Every row gives one point. Before rounding, the points of a table are all equally far from one centre. They may lie mostly on one side of it. Where is the centre, to within rounding?

Points:
[[-0.49 -0.04]
 [ 0.64 -0.16]
 [ 0.64  0.07]
 [ 0.08  0.52]
 [-0.32 -0.46]
 [ 0.52 -0.41]
 [ 0.39 -0.53]]
Centre: [ 0.08 -0.05]

Points:
[[ 0.18  0.57  0.26  0.30 -0.21 -0.01  0.54 -0.63 -0.28]
 [ 0.09  0.42  0.07  0.11 -0.51  0.49  0.41 -0.40 -0.45]
 [ 0.18  0.62  0.64  0.14 -0.34  0.12  0.90 -0.10 -0.30]
 [ 0.18  0.90  0.35  0.29 -0.85 -0.07  0.37 -0.03 -0.12]
 [ 0.08  0.90  0.34  0.04 -0.69  0.28  0.47  0.20  0.19]
 [ 0.01  0.26  0.18  0.04 -0.41  0.65  0.52  0.17  0.33]
 [ 0.10  0.71  0.14 -0.11 -0.65  0.16  0.32 -0.41 -0.25]
 [ 0.53  0.53  0.19 -0.05 -0.52 -0.08  1.08  0.02 -0.09]
 [ 0.53  0.56  0.06 -0.02 -0.86 -0.20  0.35  0.27  0.32]
 [-0.15  0.58  0.38  0.49 -0.28  0.48  0.68 -0.08 -0.08]
 [ 0.82  0.36 -0.24  0.19 -0.38 -0.01 -0.02  0.53  0.04]
 [ 0.33  0.51  0.54  0.24  0.03  0.19  0.22 -0.48  0.05]]
Centre: [ 0.32  0.38  0.12  0.21 -0.27  0.04  0.38  0.13 -0.09]

Points, 22 rows:
[[ 0.44 -0.59  0.25  0.86  0.27 -0.25 -0.21 -0.14  0.37 -0.11 -0.70 -0.77
   0.40 -0.33 -0.11 -0.76  0.41  0.36]
 [-0.55 -0.02  0.45  0.68  0.61  0.27 -0.99  0.11  0.09 -0.20 -0.21 -0.68
  -0.02 -0.04  0.18  0.40 -0.21  0.18]
 [-0.45 -0.50  0.33  0.23  0.96 -0.30 -0.35 -0.51  0.29 -0.68 -0.38 -0.08
   0.04 -0.18 -0.36 -0.77 -0.13  0.41]
 [-0.16 -0.10  0.07  0.44  0.63 -0.38 -1.08  0.01  0.79 -0.17  0.52  0.45
   0.06  0.11 -0.23 -0.57  0.22 -0.13]
 [-0.42  0.32 -0.43  0.57  0.79 -0.36 -0.05  0.29  0.57 -0.24 -0.17 -0.32
  -0.29 -0.37  0.11 -0.55 -0.40  0.27]
 [-0.37 -0.10 -0.55  0.11  0.73  0.11 -0.37 -0.19 -0.40 -0.17 -0.10  0.36
  -0.01  0.30 -0.12 -0.20 -0.35  0.51]
 [-0.03  0.22 -0.10  0.50 -0.01  0.21 -0.91 -0.28 -0.24 -0.12 -0.18 -0.41
  -0.33 -0.07 -0.06 -0.98  0.20  0.58]
 [-0.01 -0.16  0.31  0.66  0.32  0.10 -0.76 -0.44  0.46  0.07 -1.00 -0.49
   0.31  0.30 -0.01 -0.58  0.45  0.22]
 [-0.73  0.02 -0.07  0.64  0.11  0.39 -0.40 -0.26  0.46 -0.07 -0.14  0.45
   0.50  0.39  0.18 -0.38  0.09  0.22]
 [-0.28  0.24 -0.68  1.01  0.27  0.06 -0.52  0.04  0.27  0.06 -0.36  0.08
  -0.46  0.19 -0.36 -0.27  0.21 -0.12]
 [-0.22  0.38 -0.41  0.55  0.39  0.26 -0.04 -0.35 -0.07 -0.14 -0.12  0.01
   0.67  0.26  0.36 -0.20 -0.10  0.55]
 [-0.61 -0.26 -0.12  0.83  0.69  0.41 -0.21 -0.20  0.52 -0.14 -0.12  0.29
   0.05 -0.05 -0.58 -1.01  0.19  0.81]
 [-0.26  0.32 -0.24  0.41  0.77  0.13 -0.71 -0.39  0.11 -0.54 -0.48 -0.56
   0.41 -0.47  0.48 -0.18  0.17  0.07]
 [ 0.16 -0.01  0.17  1.14  0.49  0.18 -0.19  0.25  0.33 -0.20 -0.35  0.24
  -0.20 -0.30 -0.35 -0.52 -0.29  0.01]
 [-0.21 -0.01 -0.42  0.77  0.68  0.44 -0.52 -0.03  0.20  0.06 -0.49  0.08
  -0.31 -0.77  0.17 -0.36  0.01  0.70]
 [-0.14  0.31  0.07  0.65  0.18 -0.10  0.14  0.35  0.05  0.11  0.54 -0.50
  -0.10 -0.41  0.16 -0.68  0.05  0.12]
 [-0.09 -0.83 -0.70  0.29  0.48  0.30 -1.20  0.11  0.23 -0.04 -0.31  0.12
  -0.07  0.59 -0.06 -0.65  0.56 -0.08]
 [ 0.26 -0.32 -0.17  0.55  0.73  0.08 -0.46 -0.68 -0.13 -0.18  0.21  0.15
  -0.18 -0.37 -0.05 -0.43 -0.41  0.85]
 [-0.75  0.43 -0.13 -0.37  0.43 -0.01 -0.57 -0.01  0.10 -0.26  0.18 -0.43
   0.09  0.22  0.04 -0.09  0.18  0.80]
 [-0.03  0.17 -0.12  0.71  0.48 -0.01 -0.27 -0.47  0.16 -0.41 -0.11  0.36
   0.17  0.10 -0.56 -0.08 -0.48  0.53]
 [-0.48 -0.25 -0.27  0.07  0.48 -0.02  0.29 -0.44 -0.18  0.11 -0.23 -0.23
  -0.16 -0.15  0.32 -0.70 -0.07  0.25]
 [-0.67 -0.04 -0.16  1.06 -0.13 -0.17 -0.58 -0.14  0.00 -0.43 -0.19 -0.01
   0.14  0.11  0.19 -0.35  0.40  0.17]]
Centre: [-0.02 -0.39 -0.18  0.37  0.52  0.21 -0.43  0.03  0.44 -0.19  0.09 -0.42
  0.08  0.06 -0.13 -0.27  0.22  0.32]
